Each row of a before or after table is a point. The points were changed in one or more steps. Then noise was added and the rows were shuffled. The steps act on how far a point lies along the listed directions, d1 being the first. What was done? A step turns or swaps two directions, mirrors them in a line or flattens them onto one, adds a multiple of one to another, or multiplies one. Angles are multiples of 10 degrees, from the lower direction toward the higher: turns from -170 to 170, lines from 10 to 170 but not 90. Use the fewest steps. Two steps may share a direction if one is a turn and the other turns, adds or multiplies; they go together, in the order done. Otherwise the lowest direction goes first.

Directions:
(1): [2.9 2.0 4.5]
(2): [-4.2 -1.9  3.5]
(3): [-2.7  5.1 -0.5]
Before:
[[ 0.7  0.6  1.1]
 [-6.3  2.0 -4.0]
 [-0.2 -1.7  3.0]
 [-1.6 -1.5 -5.8]
 [-2.2 -3.3 -6.3]
 [ 3.1 -2.9 -3.0]
 [ 3.5 -2.4 -0.4]
 [ 0.2  0.7 -4.6]
 [-2.1  3.3 -1.2]]
After:
[[-3.5 -4.0 -7.9]
 [-2.1  3.1 -1.3]
 [-2.4 -2.1 -7.3]
 [ 0.2 -1.7  3.5]
 [ 3.7 -2.3 -0.5]
 [ 0.7  1.0  1.5]
 [ 3.0 -3.2 -3.5]
 [-0.4  0.5 -5.4]
 [-7.2  1.5 -5.5]]
Steps: multiply d1 by 1.3

Directions:
(1): [ 6.8  0.4 -4.2  3.7 -0.6  2.1  2.6  0.3]
(2): [-2.6  2.6 -1.7  1.2 -0.5  6.6 -3.8  3.6]
(3): [-2.5  6.1 -3.8 -1.6 -3.4 -2.8  3.1  0.5]
(4): [-0.2  1.5 -4.6 -1.7  7.0 -0.6 -2.1 -3.0]
(5): [ 2.6 -0.4 -1.0 -1.3  0.6 -4.5 -3.5  6.8]
Before:
[[ 4.1 -4.0  2.9  3.2  0.6  6.1  2.1 -6.0]
 [ 3.9  0.7 -2.8  3.0 -2.9  6.7  3.3 -3.3]
 [-1.7 -1.3  1.0  3.4  0.4  3.9 -2.5  0.6]
 [ 1.7 -3.6  5.6  2.6 -3.3 -3.0  0.1  3.7]
 [-2.7 -1.5  0.8 -4.0  4.7 -3.2 -5.2 -1.4]
 [ 0.8 -8.3  5.3 -1.3  4.6 -2.1 -1.4 -3.6]
 [ 2.7 -4.3  2.9  0.6  6.6 -2.0 -2.6 -0.8]
 [ 3.2  0.5 -1.4  2.1 -3.0  3.7 -2.2  0.8]
 [ 1.4 -3.4  2.0  2.8  2.9  3.4  2.6 -8.3]
 [ 2.8  0.0  0.5  2.8 -3.1  3.5  1.8  0.0]]
After (10 x 8):
[[-0.3 -0.6  0.8 -0.6  1.6 -0.3  2.0 -5.7]
 [ 1.5 -1.0  0.0  0.2 -1.2  1.2 -5.6  7.1]
 [-1.0 -1.8 -0.2  0.7  4.7 -0.8 -2.1 -2.0]
 [ 1.2  0.4 -1.8 -0.1  1.5  1.2 -0.9 -6.0]
 [-5.3 -3.5  7.5  0.4 -0.6  3.0 -2.0 -2.6]
 [ 1.6 -8.1  6.5  1.2 -1.2  1.1 -3.4  4.0]
 [ 3.2 -3.6  4.3  4.0  0.2  3.6 -2.5  3.8]
 [-3.2 -4.8  6.9 -0.7  1.9  3.2 -0.9 -5.4]
 [ 5.3 -3.6  1.9  2.6  1.0 -5.5  2.3 -1.2]
 [-4.2  0.3  1.2 -1.9  0.3  3.2  1.9 -8.7]]
Steps: turn d1 and d5 by -70 degrees; mirror d2 and d4 in the line at 40 degrees

Directions:
(1): [-6.0 -0.8 -2.1  1.0 -3.5  1.6  5.0 -2.9 -5.7 -2.3  4.7  0.3  0.3  2.4]
(2): [ 1.4  1.9  6.3  4.2 -1.4  2.7 -0.5  6.0 -3.2 -3.0 -0.7 -3.0 -2.6  3.5]
(3): [-0.7 -3.4  5.6  0.3  4.0 -3.4  0.3 -1.3 -1.2  0.6  5.2 -5.5  2.2 -4.4]
(4): [ 0.3  2.0  4.0  0.8 -4.6  1.1 -5.4 -7.3 -3.5  3.1 -2.4  0.1  0.0 -1.3]
Before, 9 rows:
[[-1.8 -4.4 -4.0 -5.9  3.5 -4.2  0.1 -7.3  1.9 -0.2  7.1 -0.6  2.7 -5.3]
 [ 0.7  1.3  6.4  2.8 -5.5  4.6 -2.8 -3.5 -5.9  0.4 -1.1 -0.4 -0.1  0.5]
 [-3.6 -3.9 -5.2 -2.3  0.1  0.4  5.0 -7.2 -2.6  0.2  5.3 -1.3  1.7 -0.7]
 [-2.3 -2.3  1.3 -1.4  1.0  0.3  1.2 -2.2 -0.2  0.3  1.6 -2.1  1.7 -1.1]
 [ 3.5  1.5  8.4  1.5  3.1  0.4 -1.0  0.8 -1.7 -0.3  0.0 -4.5 -1.0 -0.3]
 [ 1.1  0.5  4.3 -1.1 -0.5  0.5 -4.6 -6.4 -0.5  2.2 -2.0 -0.3  0.8 -3.5]
 [ 0.5  1.4 -3.1  0.8  0.0 -0.3  1.4  2.0 -1.2 -1.0 -0.8  0.6 -1.2  2.2]
 [-3.7 -4.4 -0.7 -0.9  2.2 -1.6  7.8  2.5 -3.8 -0.4  4.5 -3.3  3.7  0.8]
 [ 6.0 -2.4 13.4  1.9  4.3 -2.3 -5.6  2.7  2.4  2.8  0.2 -4.2 -0.6 -6.1]]
After, 9 rows:
[[  0.2  -0.5   7.3   2.1  -3.5   2.7  -2.5  -5.6  -5.7   1.4   1.3  -2.2
    1.6  -2.4]
 [  0.5   1.1  -0.8   1.6   0.6  -0.7   1.4   2.8  -1.9  -1.5   0.0  -1.2
   -1.0   2.0]
 [  4.4  -4.5   6.4  -2.5   5.6  -4.8  -5.0  -3.7   6.1   6.1   0.7  -0.9
    2.0  -9.9]
 [ -4.2  -4.3  -4.6  -2.8   1.7  -1.7   7.8   0.6  -1.9   0.6   3.4  -0.7
    4.3   0.4]
 [ -1.0  -0.6 -10.8  -6.4  -1.0  -0.4  -0.1  -6.0   3.1  -0.6   1.1   6.0
    0.5  -0.3]
 [ -3.1  -1.6  -8.5  -2.1  -2.7   2.8   4.8  -5.6  -2.1  -0.6   1.7   2.0
    0.1   2.8]
 [  1.2   1.3   2.0  -1.9  -1.2   0.9  -4.8  -6.8   0.2   2.1  -3.2   1.2
    0.5  -2.8]
 [ -2.6  -1.9  -1.7  -2.4   0.2   0.7   1.0  -3.1   0.8   0.8   0.7   0.3
    1.7  -0.5]
 [  2.3  -0.9   5.3  -1.3   4.8  -2.3  -0.7  -4.0   0.2   2.1   2.0  -3.5
    1.3  -3.9]]
Steps: turn d2 and d3 by 60 degrees
